Each row is a point. Two turns around zero, p and q, are shown by what they do to some points. Where does a point land after both, in the order given? Backwards means that the second turn is done in reverse. Each puzzle has new turns, and all numbers are rounded.

Turn p:
[ 48  14 -18] -> [29 10 43]
[-27 -16  28] -> [-17   9 -38]
[-17  37  -2] -> [ 19 -34 -12]
[  9 -30  21] -> [-11  35  -9]
[-13  -5 -29] -> [-21 -20  15]
Turn q:
[  1  -8 -43] -> [19 39 -3]
[-27   8  -8] -> [ 26  -7 -13]
[ -7 -28  15] -> [  6 -11  30]
[33 28 36] -> [-50 -22 -14]
Where do these land?
q, then p backwards: [-29  -5  19] -> [ -3  32 -14]
q, then p: [ -3 -21   0] -> [ 13  13 -11]
q, then p: [-28  -1  -9] -> [10 17 22]
p, then q: [ 60  27 -10] -> [-64 -19   4]

Turn p:
[ 11 -30   6   2  -6 -10] -> [ -4 -23  -8   6   9  22]
[  8  -3   9  14 -27  -8] -> [-13 -16  23   9   0  10]
[ 27  -3   4   9  -3 -14] -> [ -7 -29   1   1 -12   1]
[-43   4 -37  -6  40   6] -> [ 22  35 -22 -37  30 -21]
[14  0 28 19 -4 14] -> [ 16 -10  18  12 -22  16]
[-39   7 -26 -12  -2  28] -> [ 12  42   2   4  31 -18]
[17 21 -1  6 -4 -7] -> [ -8 -10  10  -2 -17 -16]
[ 49  -5  20 -11 -11  -2] -> [-11 -32 -10  30 -29   4]
[-41   9  -3 -21  17  -6] -> [ -6  41 -15 -22   9   2]
Turn q:
[  4 -26 -17  -3  14 -18] -> [-12  -1  22 -25   9 -12]
[-10  97  -5  23   6   2] -> [-49   6 -52  60   4  36]
[  2  -7  22   3 -18 -19] -> [ 15 -23 -16  -9   7 -10]
[ -4  10  -3 -22  -3   4] -> [ 4 16 -9 -7  2 15]
[ 17   5 -15 -12 -22  19] -> [19  7 13 10 13 26]
[-19 -27   6  -3  -2  11] -> [ 14  -2  11 -16 -26  -6]
[ -7  -7 -16  15   9 -15] -> [-23 -13  12  -7  -2  -4]
[  8 -23  19  -7  17  -2] -> [ 11   9   3 -12   0 -31]
[ 11 -21   9   5  -1  19] -> [ 21   2  17   7  -6 -14]
Where do these land?
q, then p: [ -7  -8  10  10   2 -15] -> [-13  -4  -9  -3  14   8]
q, then p: [ 17 -15   5  19 -12  13] -> [  4 -26   3  -2 -12  19]
q, then p backwards: [ 12  13   3   8 -16  -4] -> [  8 -22  -5  -2  -5   6]
p, then q: [ 11  -5  -3 -59  16  -3] -> [-39 -15  22  -1  -4  40]
q, then p: [24 27  2 16 26  7] -> [ 11   2  23 -40   0  -2]
q, then p: [-71   0   6  17 -13   8] -> [-22   2  24  49  46   5]
p, then q: [ 15 -13 -23 -10  -2  -7] -> [-19  -3  18 -17  -4  -8]

Turn p:
[ 22  -9  21 -11 -15  18  13  20  11 -19  -9] -> [-12  15   8  23 -27  20 -14   2 -18  -8  12]
[-34 -19  10  30  21  20  13  22  19  -2  10] -> [-24  18   9 -28 -31 -27  19  -7 -19   1 -15]
[ 13 -45  10  -3  28 -24  -6  22 -93   3   4] -> [ -7   7  52 -14   4   8 -50 -41  70   9 -26]
[-13  17  -3 -11  19  21  19 -96  25 -38   2] -> [ 72 -52  -5  24 -29  -8  44  19 -24   3 -27]
[-15 -66   8  14 -25   3   9   3  -2   7   9] -> [ -8  42 -15   0 -35  -2  -3 -16  18  37 -19]
[-39 -25   8 -20 -63  16 -12  19  33 -50 -25] -> [ -6  11 -54  -7 -72  10 -33  36 -14   8  24]
[ 17  19 -54  72  25  13 -34   1  21  10  10] -> [-23 -14 -15  14  29 -80  37 -27   4 -17  23]
[  2  24  21   9  16 -38  -4   8  24  13 -30] -> [-37 -19   1   4  31   1  -4  33 -18   0 -21]
[ 12  25   7 -16   9 -23  12  14  17   9  13] -> [  1  13  11  -1  33   9  -5  18 -24 -14  -3]
[  5  21 -34 -22   0  18  17  -9   9  17 -29] -> [  4 -10 -19   6   7  26  35   9  11 -35   9]
[ 12  14  -5 -18 -28  -2   0  18 -61   3  13] -> [ 15   8  24 -12  14  25 -26  -8  38   5  40]
[ -5  17  12  13   1  22  -4 -34  -4  17  -1] -> [  7 -28   3  -1   3   5  31 -12  -8  23   6]
[  8   8   7 -16 -16 -59   3  22  -2  20  17] -> [ -2  31   2  -6  49  11 -31  26   3  12  -6]
[ 16  19  -8 -22  27  14 -27 -11   3  11  15] -> [ 18 -22  -4  -1  26   3  -1 -31 -18 -22   1]
Turn q:
[-48  11  24 -23   0  10  -7  -9  40  29 -30] -> [ 32 -21  17  39   3 -28   4  18  20  25  41]
[  4  32   6 -21  -8  11 -32  24 -37  -1 -34] -> [ 5 27  7 -8 43 40 10  9 22 10 27]
[ 14  22 -10  -1  11  45   4  13 -27 -38  22] -> [ -3   6  16 -15  -8  58  18 -26 -25  10  -9]
[-56   6   3  15 -34 -18  15 -18  40   2 -33] -> [ 26  18  18  35 -28 -54  21   9  32  -4  16]
[ 22 -30 -25  -9   2  32  -6  27   3 -19 -28] -> [ -3   9  -1  -6  37   0  40   0 -44   1  -4]
[  2 -38  27  19   1 -40 -17 -14   2   6  52] -> [ -2 -27 -36 -25 -13 -31 -41 -36  15 -15 -15]
[ 22 -47  14  -8  21 -28 -20 -64 -16   4  27] -> [-40  -7 -38  10   8 -27 -62 -37  -9  16 -16]
[ 47   4   7  26   7  25  41  33 -26  -8   0] -> [-16  -7 -27  -5  -7  53  35  14 -17 -27 -27]
[ 23  -3  -1  -7 -22 -27 -11 -31  10  14  46] -> [  9   7 -24 -22 -21 -17 -52   1  -1  14 -22]
[-40  20   3 -12  -2 -43  22  11  49  -1 -31] -> [ 36   0  40  35  -4 -37  -3  27  21 -34   9]
[-11 -20 -27  -7   5  14  23   9 -20   8   8] -> [-24 -15  17  -9   4  -2  21   4  -3  15 -28]
[ 20  43 -20  31  19  19 -12  20 -19   4   3] -> [-21   9   8 -32 -16  45   9  16 -10 -12  28]
Where do these land?
p, then q: [ 34 -32  23  11  -3   7 -47  18 -47 -23 -24] -> [ 10   5 -25 -11 -19 -57 -15 -33   8  28  45]
q, then p: [-38  -9  -4   6 -16  -5  10 -25  29  17 -12] -> [-16  27  -3  10  29 -12  -8  29  -1  29  -5]
p, then q: [-18  39 -24 -30 -19  -3 -10  13 -37  34 -15] -> [ 19 -41  27  -1   6   5  -8 -13 -55  24 -10]
q, then p: [-20  21  15  -9  14  36 -15   3 -23 -37 -10] -> [ 21 -10  24   7 -10   5  43 -25 -25  23   1]
q, then p: [  8  17   3  14 -34 -28 -27  36  -6 -30  -9] -> [ 32 -19  14  25   6   6  -7  16 -32 -42  13]
q, then p: [-33  20  32  19  21 -19  29  32 -18  28  -4] -> [-10  37 -19  15 -51 -20  -2   5 -37  -3 -14]
q, then p: [-10  -7  29   8  10   4  29  23  21  30  46] -> [-10  36 -34  34 -31  11 -19 -14  23   4 -13]
q, then p backwards: [-11  13  16 -46   9  12  26 -10  14  24   4] -> [ 18   8  29   0 -10 -26   1 -41 -13 -22 -12]
q, then p: [ 41 -27   3 -19   9 -33  17 -24  12  -8   7] -> [-21 -41 -12  -3   1 -26 -22   0  39 -10   2]
q, then p: [ 24 -18  26  11  13 -18 -37 -38  13 -35  -9] -> [ 41 -38  -4   1  23 -46  -1  -7  21   8  10]
q, then p backwards: [ 34   1 -40   1  -6  -2   7  31  13  34 -32] -> [-28  41  -6   5  -5 -33  31  13  37   1  -5]
p, then q: [ 46 -27 -34  17 -29  39  22 -38 -27 -23 -10] -> [ 16  13 -45  -7 -77 -21   6  11 -20 -20  -9]
q, then p: [-36  40  -1  -7  35  33  -2 -29  25  12  48] -> [ -1  24 -19   5  -3  24 -14 -43  -6  73  15]
p, then q backwards: [-21 -31 -46  24  -3 -23  -2  10  31 -21  20] -> [  9 -27 -10  22 -51 -38  -2 -19  22  10 -14]
